Rows are points. Each copy is the shape, with its points in the same order, turned, moved and blurred by noise. Is it also mirrored, or only turned?
(in the rows, 128 means zero)

Shape, 6 rows:
[[114 218 166]
 [113 176 126]
 [150 124 104]
 [ 94 170 134]
 [104 107 170]
 [130 137  70]]
Copy 1, 6 rows:
[[ 98 220 121]
 [ 87 165 119]
 [122 107 110]
 [ 79 165 138]
 [125 136 186]
 [ 84  99  92]]
Copy 1 is: only turned
Copy 2 (6 x 3):
[[120  74 206]
 [134 117 167]
 [147 116 106]
 [118 124 170]
 [ 64 113 120]
 [167 140 117]]
Copy 2 is: only turned
Copy 3:
[[199 209 135]
 [177 162 112]
 [121 122 111]
 [193 152 121]
 [161 112 180]
 [141 117  74]]
Copy 3 is: mirrored

Shape (10 x 6):
[[119 147 120 142 120 111]
 [111 123 106 157 135 159]
 [102 115  92  88 162 119]
 [112 123 105 116 108 210]
 [122 110  89 129 115 112]
 [138 129 220 157 124 158]
 [118 134 134 141 105 134]
 [178 147  75 168 249 124]
 [111 186 118 158 114 181]
 [153 153  74  52 111 125]]
Copy 1 (10 x 6):
[[115 155 140 123 107 129]
 [ 92 152 134 128 134  87]
 [135 167  70 125 154 129]
 [ 63 194 133  90 168  97]
 [105 145  95 104 100 120]
 [146 127 216  84 156  91]
 [113 158 148 101 114 116]
 [ 95  66 104 215 177 141]
 [ 70 185 180 136 138 122]
 [ 93 170  82  83 137 192]]
Copy 1 is: only turned
Copy 2, 10 rows:
[[133 118 120 139 102 145]
 [127 109 141 158 137 165]
 [ 76 120 147 129 129 107]
 [103  95 184 206 115 165]
 [114 117 155 118 102 146]
 [220 115 139 183 144 106]
 [157 104 135 154 106 144]
 [ 85 220  96 128 200 157]
 [137 105 101 208 121 179]
 [ 63 158 154 163  52 120]]
Copy 2 is: only turned
Copy 3 (10 x 6):
[[114 107 137 116 132 130]
 [153  81 140 114 134  99]
 [166 129 133 129 191 124]
 [175  54  83 124 145  93]
 [115  99 145 135 174 116]
 [162  71 132 158  52 162]
 [125  82 126 126 126 133]
 [162 193 190 144 122  33]
 [142  86  98  79  97  94]
 [112 139  63 148 192 110]]
Copy 3 is: mirrored
Copy 4:
[[135 112 156 137 158 139]
 [153 158 151 137 136 149]
 [132 148 101 104 176  97]
 [137 196 138  88 131 174]
 [156 122 124 125 176 149]
 [ 73 110 155 150  72 173]
 [125 125 146 130 149 168]
 [209 126 155 146 101  29]
 [131 162 205 107 131 161]
 [157 116 122  26 178 131]]
Copy 4 is: mirrored

Shape (13 x 9):
[[146  80  92  96 148 133 166 134 163]
 [117 116  88  87 172 109 178 153 103]
 [126 208 131 145  82 180 140 106 197]
 [ 68  94  98 118 135  95 131 163  87]
 [117  60  66 103 123 120 149 153 140]
 [129 142 174 113  54 137  96 105 150]
 [154 156 147 123 142 185 127  71  73]
 [103 158 166  97 189 150  81  79 115]
 [ 84 110  91 146 141 138 192  89 129]
 [148 184 178 180 179 147  68 112 123]
 [146 215 154 136 145 127 100  64 104]
 [116  89  48  99 136 121  91 140 132]
 [123 108  98 127 104  93 153 101 161]]
Copy 1 (13 x 9):
[[132 100 109  78 146 126 170 169 134]
 [195  95 104 121 164 126 153 144 105]
 [ 72 166 166 145 112  57 164  80 175]
 [163  88 127 144 125 156 119 133  59]
 [124  82  91  94 124 150 157 157  91]
 [ 59 166 158 111 135 119  82  97 134]
 [129 138 140 187 174 150 108 127 204]
 [175 175 186 154 123 152  97 153 174]
 [122  88 132 171 143  94 158 179 114]
 [153 117 228 147 115 142  94  90 213]
 [155 152 165 173 132  91  69  99 208]
 [145  97  87 106  77 164 135 145 116]
 [106  94 121 107 125  81 118 153 116]]
Copy 1 is: only turned
Copy 2 (13 x 9):
[[132  69 179 132 132 140 175 151 143]
 [145  62 124  96 107 105 182 136 176]
 [244 131 168 187 121 124  93 119 108]
 [ 99  86 102  86  82 103 119 142 162]
 [101  63 156 122 112 124 151 179 135]
 [176 117 150 136 170 150  43 117 124]
 [213 152  93  90 159 176 145 122 137]
 [173 126 102  89 127 163 137  35 122]
 [172 119 169  84  67 133 154 162 145]
 [171 205  98 140 154 124 130  50 136]
 [231 161 107  88 162 110 116  71 120]
 [ 99  69 123 115 123 110 152 147  85]
 [149  98 194 101 129 103 120 152 127]]
Copy 2 is: only turned
Copy 3, 13 rows:
[[104 125 121 106 177 160  78 179 113]
 [124 151 154 106 186 157 156 183 130]
 [180 164  25  85 112 140  94  89 112]
 [123 103 128 164 168 149 178 186 140]
 [ 79 113 109 123 178 157 121 199 135]
 [154  74  66 102  99  90 100 116 113]
 [135 138 158 115 127 111 127  50 122]
 [183 104 179 117  95 174 119  93 134]
 [134 150 107 147 199 156 112 134 173]
 [180 149 147 171  48 140 118  83  77]
 [187 161 143 105  64 110 127  78 137]
 [ 68 110 123 119 121 182 138 173 152]
 [134 130  87 126 139 121  94 178 160]]
Copy 3 is: only turned
Copy 4 (13 x 9):
[[127  70 102 131 140  87 134 130  61]
 [ 93  88  46 116 156  88 170 138  74]
 [163 158 170 179 131  83 151 115 177]
 [112 102  18 115 142 131 132 170 114]
 [145  57  64 142 116 110 123 148  61]
 [109 160 137 167 136 121  74 133 146]
 [ 93 143 113 116 181 146 140  42 135]
 [107 146 110  89 241 113 108  98 144]
 [134  82  67  94 104  78 160 101 145]
 [137 211 143  88 208 155 146 124 133]
 [113 217 113 121 192  97 140  68 145]
 [168  96  45 153 174 132 111 132  70]
 [144 125  85 130 107  75 108 129 101]]
Copy 4 is: mirrored

Shape (16 x 12):
[[ 82  66 153 122 138 173 119 128 133 132  61 179]
 [ 85  62  86  74  90 163 117 174 151 150 171 189]
 [ 85 129  57 159 121 176 166  87  56  74 134  75]
 [134 147 129 107 124  86 125  80 180 141 148  79]
 [120  52 135 171 136 158  82 101 150 149 143 104]
 [ 92 165 139 184  96 126 197 110 137  81 121 124]
 [106 129 164  95 113 156 128 129  85 160 147 179]
 [134 107 164 123 131 163 124 168 135 106  75 111]
 [113 162  78 136 198 121 151  70 132 175 136 101]
 [160 134  71 178  86 128 163 120 157 127 124 105]
 [ 82 129 159 189 134 169  82 168 117 126  90 195]
 [122  83  94 104 166 160 109  77  59 162 175 183]
 [ 70  62 165 103 131 123 164 127  91 180 164 121]
 [130  97  88 169 156 115 135 144 173 101  84 122]
 [131 154  83 137 132  96  86 139 116 113  69 172]
 [160 108 102  71 105 131 151 160 128  57 171 124]]
Copy 1, 16 rows:
[[104  60  93 126 182 130 153 119 128 116 177  68]
 [ 77  84  51  87 159 180 170 119 133  87  78 142]
 [164 144 183 168 142 242 101  99 124 157 136 126]
 [200 151 105  73  82 118 110 116  88 115 106  95]
 [170 129  82  87 145 167 144 154 180 138 137  52]
 [164 185 170 124 178 124 124 101  96 126 161 145]
 [ 93  99 109  92 116 131 191  80 125 161 138 124]
 [ 92 124 128 137 122 111 123 158 131 111 165  79]
 [216  81 136  81 104 142  69  94 131 169 120 129]
 [149 175 158  90 164 140  77 114 134 119  82 101]
 [124  82 147 137 194  94 202 142 174 135 147 105]
 [132  66  71 112 124 189 153  59 160 209 103 104]
 [126 116  74  71 100 176 157  67 159 112 188 130]
 [162 123 118 143 167 111  76 139 153  92 119  90]
 [147  80 157 160 143  88 138  89 134 113  71  83]
 [ 87 174  76 160  99 152 113 119 102 119  79 139]]
Copy 1 is: only turned
Copy 2:
[[185 188 126  95 170 153 114  89 159 162 116 142]
 [155 121 168  27 137 183 108 128  90 181 176 123]
 [134 105 171 132  76  55  67 105  90 180  51 174]
 [115 134 126 145  92  80 117 163 109  83 175 103]
 [164 166 100 105  77 167  97 119 104  90 114 160]
 [ 94 128 104 131 114  47 119 136 143 182 129 192]
 [136 126 180 132 173 170 119 165 129 155 135 158]
 [135 125 117 137 127 144 112  70 179 148 128 124]
 [181 146 191 159  66  61 153 152 108 110 136 146]
 [ 82 131 142  81  52  78 127 124 148 129 126 161]
 [127 202 127 138 135 187 145  88 141 202 126 185]
 [193 143 203 107 119 169 129 189  88 141  72 136]
 [185  83 142 110 180 139 126 137  89 104 137 182]
 [140 160 104  96  69  94 161  76 140 146 123 118]
 [ 89 198 173 128 115 119 172 102 124 168 107  98]
 [107  55 131  89 100 125 107 141 125 179 124  72]]
Copy 2 is: mirrored
Copy 3 (16 x 12):
[[ 72 140 156 165 102 136 165  31  91 161 129 150]
 [141 172 185 138  52 164  70  79 126 147  78 162]
 [179 184  68  42 126 169 160 111  42 156 157 173]
 [176 115 154 115 174 132 161 133 149 184 141  64]
 [154 152 203 105 153 115 182  47  99 131 119 145]
 [135 115 102 129 103 126 179 160  47 130 163 101]
 [ 64 142 152 124 122 174 131 120 127 112 110 151]
 [108 179 129 182 143  95 162  99 111 151 148 152]
 [173 102  99  86 137 181 216  96 158 183 113 114]
 [191 141  99 111 135  96 152 125  75 153  78  94]
 [ 78 174 136 151  73 117 201  59  95  74 124 125]
 [ 97 155 146  42 124 168 149  75 153 155  66 183]
 [130  91 176 118 139 179 111 105 130 107 142 198]
 [168 134 103 136 106  69 175  54  98 169 131 110]
 [ 97 157  61 115 109 103 156  52 130 138 102  72]
 [146 178 132 105  96  85  82 152 136 182 137 147]]
Copy 3 is: mirrored

Shape (18 x 12):
[[128 130 105  95 143 115  45 122 180 131 131  73]
 [ 63 109 105 119 161  73  81 125 173 164 142  88]
 [113 129  52 125 111 127  91 112 179 144 169  75]
 [ 79 149 167 133 125 175 152 104 122  52 161 126]
 [123 168 134 118  69 142 145 112 118  95  76 103]
 [ 75 133 169 128 121 166  68  91 132 130 205  74]
 [146 145 182 183 100 191 142 115 116  82  71 110]
 [116 174 121 159  98 194 134 170 135 140  92 159]
 [157 123  94 130 156  79  96 109 176 152 165 101]
 [135 203 148 162 122 176 155 174 136  90 111 121]
 [ 94 172  89 120 163 112  53  92 133 119 152  69]
 [157 174  97 148  92 143  93 172  57 104  84 142]
 [160 125 120  41 155 142 126 142 182 163 117  99]
 [154 107  70  96 173 138 143 169 152 170  99  50]
 [148  84  83  74 171 182 115 142 181 116  86 110]
 [150 148 123 146  71 137 109 207 105  72  93 106]
 [156 161  99 174  97 127 128 181 113 115  97 155]
 [157 138 112 128  97 157 128 155  72 113  95 128]]
Copy 1:
[[ 79 163 101 124 105 115 136 134 213 138  75 155]
 [124 147 127 133 154 128 163 152 204 197  84 155]
 [117 134  79 127 160  94 136 119 173 142  38 140]
 [ 39  92 143 142 152  95 114 152 116 136 140  48]
 [102 102 118 117 135  69 160 141 150  64 161 103]
 [ 44  56 131 150 129 101 101 164 181 167  67 121]
 [ 57 102 119 168 146 113 126 186 118  33 172 105]
 [115  96  63 112 181 134 103 143 147  80 176 107]
 [128 159 123 153 126 149 142 103 174 136  54 133]
 [104 123  95 135 159 118  87 160 159  56 164  47]
 [ 75 120 116  88 118 130 166 161 207 143  49 108]
 [125 112 112  50 115 137 107 161 127  46 150 125]
 [122 157  54 165  74 110 133  96 181 149 131 127]
 [168 174  32 163  95 110 151 167 151 131 101 129]
 [ 79 193  21 151 108 114 147 132 131 144 133 141]
 [126 153 125  88 134  81  75 173 138  55 156 131]
 [145 137 116  90 160 146 104 136 125  53 148 114]
 [124 108 105  97 111 114 117 156 106  75 149 125]]
Copy 1 is: mirrored
Copy 2, 18 rows:
[[197 153 116 140 216 154 198 122 167 115 146 113]
 [135 171  80 193 195 175 176 111 144 120 165 129]
 [143 200 132 120 199 106 194 132 139 108 169  98]
 [162 132 147 162  90  98 192 148 120 187  86 155]
 [140 138 125  89  90 115 174 126 139 107  68  98]
 [197 172 134 182 141 152 224 195 171 166 138 120]
 [156 142 153  76  79 121 161 159 157 129  33 169]
 [125 152 125  35 111 152 145 128 118 165 127 143]
 [128 167 132 149 236 142 170 152 113  91 141 126]
 [131 139 169  56 125 152 177 121 101 184  74 148]
 [203 195 129 164 178 167 187 103 119 119 134 101]
 [148 140 215  63  98 174 134 101 113  99 113 104]
 [160 117  85 106 236 124 118 162 134 153 129  80]
 [118 171 123 107 233 133  96 110 172 151 115  97]
 [173 117 105  96 219  83 103 110 173 142 145 149]
 [125 114 184  53 118 155 179  89 161 126  97 118]
 [ 95 144 178  65 123 163 148 113 105 113 110 146]
 [147 131 177  74 118 137 120 139 134 119  99 108]]
Copy 2 is: mirrored
Copy 3:
[[102 110 126 159 133 142  66 185 166 175 161 107]
 [127 128  84 129 134  79  92 203 142 178 127 100]
 [114 146 121 148 125 134  36 181 155 124 109  79]
 [102  93 114 160 117 179 177 131  77  85 108  93]
 [111 121 167 111 168 167 143 113 140  76 161 115]
 [ 89  99 130 198  94 141 154 202 160 127  84  91]
 [102 130 131 153 131 190 174 102 134  53 164 181]
 [144 192 132 115  91 189 151  94 146 104 153 121]
 [131 119 139 150 114 103  37 171 121 157 123 140]
 [150 139 137 107 109 229 150 122 110  98 140 152]
 [154 106 125 190 167 146  92 192 152 161 117  92]
 [130 179 172 139 177 196 135  65 153 149 125 148]
 [121  69 129  99  75 135  62 116 170 158 170 106]
 [141  98  78  87 120 143  36 115 197 140 131 143]
 [102  99  66 135  99 158  51  86 158 143 187 104]
 [ 74 166 149  96 167 218 127 101 137 139 129 155]
 [131 197 155 109 141 178 113  89 113 132 130 161]
 [111 144 152 126 151 173 128  59 155 121 119 142]]
Copy 3 is: only turned

Shape (18 x 12):
[[ 84 135 125 149 155 162 122  81 125 175 159 102]
 [163 159 110 102  41 145  69  83 107 145 153 133]
 [132 103 156 140 140  94 153 108 159 162 136 116]
 [127 122 105 125 159 128 173  76 161 130 167  82]
 [174 142 123 166 114 135 177 132 144 106  66 213]
 [178 158 161 124  75 138  70 147  85 110 130 112]
 [168  95  95 166 131 136 182 169  98 119  99 212]
 [105 131 135 135 145 131 129  77 130 128 219 149]
 [ 75  97 150 136 143 119 148  66 165 122 150 164]
 [ 99 184 100 138  54 100  82 144 113 119 151 121]
 [180 156 118 136 117  82  66 112 113 129 166 122]
 [152 156 126 198  61 117  49  77 107 132 163  97]
 [170 127  84 137  71 125  18 141 129 142 134 129]
 [147  71 144 168 137 127 223 160 114 147 102 205]
 [142 137 116 120 101 110  34  98  77 105 116 103]
 [161 157 132 165 154 137 156 162 130 140  85 223]
 [143 146 106 155  81 147  53 116 115  82 156  97]
 [101 112 157 138 139 157 129 105 187 129 188 119]]
Copy 1:
[[175 184 114  67 164 108 145 128 101 129 134  99]
 [138  70 123  59 181 131 153  89 170 159  65  85]
 [112 147  88 117 121 105 154 129 122  93 155  85]
 [110 167 147  89 157  70 186 139  98  95 137  91]
 [ 67 103 141 152  92 121 109  59 109 154 142 160]
 [106 117 110 111 154 156 140 132 207 178  65 109]
 [ 74  99 156 123  78 118 106 107 124 190 196 145]
 [137 145 116 105 218  81 146 123 113 147 163  77]
 [149 143 126 148 168 111 142  97  81 106 173  66]
 [140  81 104  97 193 177 196 130 150 159 106 145]
 [ 69 109  95  70 197 151 141 141 161 140 106  96]
 [106 123  66  65 188 166 177 114 123 191  64  73]
 [112  56 106  58 157 180 121 161 139 164  70  95]
 [ 96 125 123 151  53  92 119  96 125 164 223 126]
 [110 127 141  73 181 208 143 132 167 150  83  75]
 [ 86 120 118 134 108 123  73  86 122 155 166 183]
 [112 114 133  96 188 162 165 153 129 186  58  92]
 [157 145 108 142 173  73 146 154  93 123 123  82]]
Copy 1 is: mirrored
Copy 2:
[[153 145 145  82  92 123 142 169 107  94 147 176]
 [ 84 105 186 127 117 157 161 144  75 119  58  85]
 [162 125 118 115 132 126 108 137 152 173 117 144]
 [161 123 124  97 118 155 135 131 171 124 174 103]
 [ 98 145 109 159  78  80  40 159  98 208 118  68]
 [ 88 107 104 134 125 120 193 126  63 167  74 108]
 [114 206 100 131 115  40  68 154 125 188 108  78]
 [131 138 198  62 131 113 155 157 130 150 160 125]
 [122 143 181  83  93 130  95 145 151 173 169 162]
 [ 82  88 148 128 143 127 123  90  41 113 116 116]
 [145 117 156 121 152 142 173 109  77 160  94  94]
 [128  89 192 169 120 111 188 109  73 122 106 122]
 [127 129 163 125 107 120 161  75  62 139  34  95]
 [116 184 101 125 132  47  45 177 160 199 109 112]
 [101 161 147 155 113 151 188  79  51 145  88 134]
 [141 161  95 126  91  63  47 161  77 202 114  94]
 [ 89 124 154 130  82 109 197  69  72 126 119 101]
 [121 102 157  53  92 115 136 129 156 150 152 155]]
Copy 2 is: mirrored
